Rows are points. A path goes straight from each point to the next, and from the last back to the first. The post is the endless flat space through its rows: a point in 2 columns, a line in 3, a plane in 4, and so on, so that a path can go around it. How many times does the path go around the post? Going back the other way cancels.
In the rows, 128 means zero.

Post (2 x 3):
[[157 104 127]
 [139 165 178]]
Path (13 x 3):
[[191 108 174]
 [203 136 149]
 [150 125  73]
 [122 106 107]
 [125 148 184]
 [162 151 188]
 [189 180 218]
 [154  79 147]
 [112 157 180]
 [119 164 113]
 [172 117  92]
 [115 118 108]
 [150  68 121]]
Times around: 1

Post (5 x 6):
[[102  97 158  94  65 102]
 [169 125 175 113 114  97]
 [ 97  87  28 131 125  98]
 [119 108 166 112 188 158]
 [140 141 134 179 177 146]]
Path (19 x 6):
[[181  73  79 154  97 100]
 [129 117  62 123 122 144]
 [104 168 133 145 178 189]
 [156 151 154 153 127  94]
 [ 70 126 187  57 132  98]
 [ 44 135 153 104  55 133]
 [128 127 118 138 161 148]
 [225  98 148 153 148 120]
 [130  59 100 124 165 103]
 [114 144 239 142 104 131]
 [ 59 128  73 127 145 111]
 [100 115 118 188 120  79]
 [121 100 138 151  96 105]
 [181 106 118 207 109 134]
 [155 158  81 202  92 143]
 [105 117 112  22 170 125]
 [102 148 159 101 124 110]
 [167 154  94 132  70  86]
 [144 106  75 181 122 168]]
Times around: 0

Post (8 x 9):
[[166 139 144 172  76 115 162 177 164]
 [117 130  94  55 174 159 144 126 147]
 [151  62 155 149 144 112 208 103 146]
 [116 110 111  60 173 101 145  89  49]
 [119 147 116 118 140 134  87  99 147]
 [117 170 114 144 204 135 169 204 205]
 [ 91 140 132 114 122 169 114 194 115]
 [134  87  93 161 125 172 177 116 117]]
Path (13 x 9):
[[120  48 176 112 175 150 148 159  95]
 [118 128 157  77 149 162 124 137 152]
 [148 109 137 100 185 124 141  98  86]
 [130  53 123  99 144 143 110 141 131]
 [152 149  99  83 145 137 145 211  88]
 [185 190 138 117 192 100 199 205 181]
 [156 107 128  96 104 171 219 158 188]
 [122 150  81  86 105 140 196 169 168]
 [117  93 105 184 123  92 144 160 156]
 [157 104 131 121 166 107 150 195 123]
 [115 133 153  48 160 143  70 160  49]
 [ 93  90 156  94 124 122 121 213  58]
 [133 170  57 106 152 129 130 193 127]]
Times around: 1
